Rows are points. The ring and each string are closed loops that go straight from each point to the next, and from the last back to the first. Before rounding, they use only three directions, however many columns there are. Count how often each string passes through the ring. Passing back the other way cancels.

Ring (7 x 3)
[[-0.16  0.26  0.08]
 [-0.05  0.22  0.40]
 [-0.01 -0.09  0.47]
 [-0.07 -0.40  0.31]
 [-0.14 -0.54 -0.13]
 [-0.16 -0.28 -0.40]
 [-0.19  0.03 -0.34]]
String (21 x 3)
[[ 0.01 -0.24  0.67]
 [-0.01 -0.39  0.52]
 [-0.13 -0.56  0.35]
 [-0.10 -0.76  0.24]
 [-0.07 -0.65 -0.01]
 [-0.06 -0.23 -0.06]
 [-0.08 -0.38 -0.26]
 [-0.14 -0.53 -0.58]
 [-0.22 -0.41 -0.48]
 [-0.22 -0.24 -0.25]
 [-0.09 -0.03 -0.13]
 [-0.14  0.12 -0.38]
 [-0.08  0.10 -0.13]
 [-0.12  0.26 -0.14]
 [-0.18  0.50 -0.01]
 [-0.20  0.40  0.22]
 [-0.13  0.44  0.39]
 [-0.13  0.11  0.34]
 [-0.15 -0.10  0.18]
 [-0.02  0.05  0.26]
 [ 0.08  0.06  0.57]]
Times through: 2
String (30 x 3)
[[-0.18 -0.73 -0.26]
 [-0.09 -0.46 -0.37]
 [-0.07 -0.17 -0.17]
 [-0.14 -0.17 -0.01]
 [-0.21 -0.29 -0.23]
 [-0.22 -0.24 -0.52]
 [-0.15 -0.02 -0.61]
 [-0.12  0.08 -0.44]
 [-0.14 -0.03 -0.11]
 [-0.21 -0.07 -0.07]
 [-0.26  0.18 -0.20]
 [-0.26  0.33 -0.13]
 [-0.09  0.39 -0.04]
 [-0.09  0.07  0.04]
 [-0.13  0.07  0.12]
 [-0.17  0.13  0.28]
 [-0.10  0.40  0.53]
 [ 0.05  0.46  0.51]
 [ 0.00  0.16  0.28]
 [ 0.08  0.25  0.52]
 [ 0.13  0.20  0.74]
 [-0.02 -0.11  0.60]
 [-0.11 -0.28  0.46]
 [-0.05 -0.38  0.57]
 [ 0.01 -0.40  0.45]
 [-0.02 -0.37  0.25]
 [-0.01 -0.27  0.10]
 [-0.07 -0.73  0.12]
 [-0.15 -0.90  0.00]
 [-0.15 -0.86 -0.17]]
Times through: 3

Ring (10 x 8)
[[-0.22  0.11  0.21 -0.06  0.35  0.17  0.28  0.01]
 [ 0.06  0.08 -0.13 -0.37  0.26  0.29  0.33 -0.20]
 [ 0.28 -0.01 -0.39 -0.47  0.10  0.28  0.27 -0.32]
 [ 0.46 -0.17 -0.61 -0.34 -0.17  0.13  0.08 -0.36]
 [ 0.46 -0.29 -0.60 -0.05 -0.35 -0.08 -0.12 -0.27]
 [ 0.32 -0.32 -0.43  0.21 -0.39 -0.25 -0.24 -0.12]
 [ 0.08 -0.29 -0.14  0.40 -0.31 -0.37 -0.29  0.08]
 [-0.20 -0.17  0.20  0.48 -0.11 -0.37 -0.22  0.26]
 [-0.36 -0.05  0.39  0.43  0.11 -0.24 -0.07  0.29]
 [-0.35  0.08  0.37  0.19  0.31  0.01  0.16  0.16]]
String (28 x 8)
[[ 0.24 -0.48 -0.33  0.83 -0.61 -0.52 -0.53  0.02]
 [ 0.22 -0.41 -0.31  0.86 -0.47 -0.33 -0.40 -0.09]
 [ 0.12 -0.23 -0.20  0.37 -0.21 -0.17 -0.15 -0.07]
 [ 0.06 -0.16 -0.12 -0.01 -0.12 -0.19 -0.08  0.05]
 [ 0.09 -0.16 -0.15 -0.11 -0.14 -0.22 -0.09  0.06]
 [ 0.26 -0.25 -0.34 -0.25 -0.32 -0.32 -0.18  0.04]
 [ 0.71 -0.49 -0.92  0.37 -0.66 -0.15 -0.33 -0.46]
 [ 0.57 -0.35 -0.75  0.31 -0.42  0.04 -0.14 -0.47]
 [ 0.27 -0.18 -0.38  0.08 -0.14  0.04  0.00 -0.25]
 [ 0.21 -0.08 -0.30 -0.42 -0.02  0.03  0.11 -0.13]
 [ 0.16 -0.04 -0.24 -0.44  0.04  0.06  0.15 -0.11]
 [ 0.27  0.07 -0.37 -0.89  0.20  0.32  0.39 -0.28]
 [ 0.30  0.08 -0.43 -0.52  0.26  0.54  0.46 -0.49]
 [ 0.22  0.04 -0.35 -0.08  0.23  0.50  0.37 -0.48]
 [ 0.08 -0.05 -0.15  0.00  0.07  0.11  0.13 -0.16]
 [ 0.00 -0.01 -0.05 -0.28  0.12  0.03  0.15 -0.02]
 [-0.02  0.12 -0.02 -0.66  0.31  0.20  0.35 -0.05]
 [ 0.14  0.16 -0.23 -0.65  0.39  0.51  0.52 -0.35]
 [ 0.31  0.04 -0.45 -0.32  0.21  0.52  0.40 -0.52]
 [ 0.32 -0.09 -0.45  0.02  0.00  0.30  0.18 -0.43]
 [ 0.15 -0.07 -0.23 -0.23  0.01  0.05  0.11 -0.13]
 [ 0.18 -0.06 -0.25 -0.54  0.01  0.00  0.12 -0.07]
 [ 0.48 -0.17 -0.62 -0.67 -0.20  0.03  0.07 -0.26]
 [ 0.68 -0.37 -0.87  0.00 -0.48 -0.01 -0.15 -0.47]
 [ 0.50 -0.38 -0.66  0.48 -0.45 -0.06 -0.22 -0.39]
 [ 0.18 -0.20 -0.27  0.25 -0.18 -0.08 -0.09 -0.14]
 [ 0.05 -0.13 -0.09 -0.26 -0.09 -0.22 -0.05  0.11]
 [ 0.09 -0.25 -0.14 -0.07 -0.29 -0.42 -0.24  0.18]]
Times through: 5
String (29 x 8)
[[-0.30  0.01  0.30  0.64  0.25  0.07  0.10  0.02]
 [-0.06 -0.06  0.01  0.31  0.09  0.05  0.07 -0.08]
 [-0.12  0.03  0.11 -0.25  0.19 -0.01  0.16  0.09]
 [-0.20  0.16  0.20 -0.63  0.37  0.10  0.33  0.13]
 [-0.06  0.17  0.02 -0.64  0.40  0.30  0.43 -0.09]
 [ 0.23  0.10 -0.35 -0.47  0.29  0.51  0.45 -0.44]
 [ 0.36 -0.05 -0.50 -0.22  0.06  0.38  0.27 -0.48]
 [ 0.19 -0.12 -0.29  0.06 -0.04  0.09  0.06 -0.22]
 [ 0.09 -0.07 -0.15 -0.24  0.01 -0.02  0.08 -0.05]
 [ 0.16 -0.09 -0.24 -0.27 -0.03  0.00  0.07 -0.10]
 [ 0.26 -0.10 -0.36 -0.55 -0.06  0.00  0.10 -0.13]
 [ 0.59 -0.19 -0.75 -0.64 -0.23  0.11  0.09 -0.39]
 [ 0.74 -0.29 -0.96 -0.18 -0.35  0.22  0.03 -0.63]
 [ 0.47 -0.21 -0.63 -0.06 -0.20  0.15  0.04 -0.43]
 [ 0.19 -0.12 -0.28 -0.04 -0.06  0.04  0.05 -0.17]
 [ 0.14 -0.01 -0.20 -0.68  0.07  0.02  0.18 -0.04]
 [ 0.36  0.01 -0.49 -0.77  0.11  0.33  0.34 -0.36]
 [ 0.34  0.04 -0.48 -0.42  0.19  0.51  0.41 -0.52]
 [ 0.17  0.03 -0.28 -0.02  0.21  0.43  0.33 -0.41]
 [ 0.05 -0.05 -0.12  0.14  0.08  0.13  0.12 -0.17]
 [-0.13  0.06  0.12 -0.40  0.22  0.00  0.19  0.11]
 [-0.24  0.10  0.25 -0.34  0.29 -0.01  0.21  0.17]
 [-0.53  0.19  0.59  0.10  0.50  0.05  0.26  0.27]
 [-0.54  0.11  0.59  0.51  0.39 -0.01  0.14  0.24]
 [-0.34 -0.02  0.35  0.74  0.19 -0.02  0.02  0.09]
 [-0.08 -0.09  0.04  0.36  0.04 -0.04  0.00 -0.01]
 [-0.28  0.02  0.30 -0.06  0.19 -0.15  0.07  0.25]
 [-0.54  0.10  0.61  0.15  0.35 -0.17  0.10  0.40]
 [-0.54  0.10  0.60  0.41  0.37 -0.07  0.12  0.30]]
Times through: 5
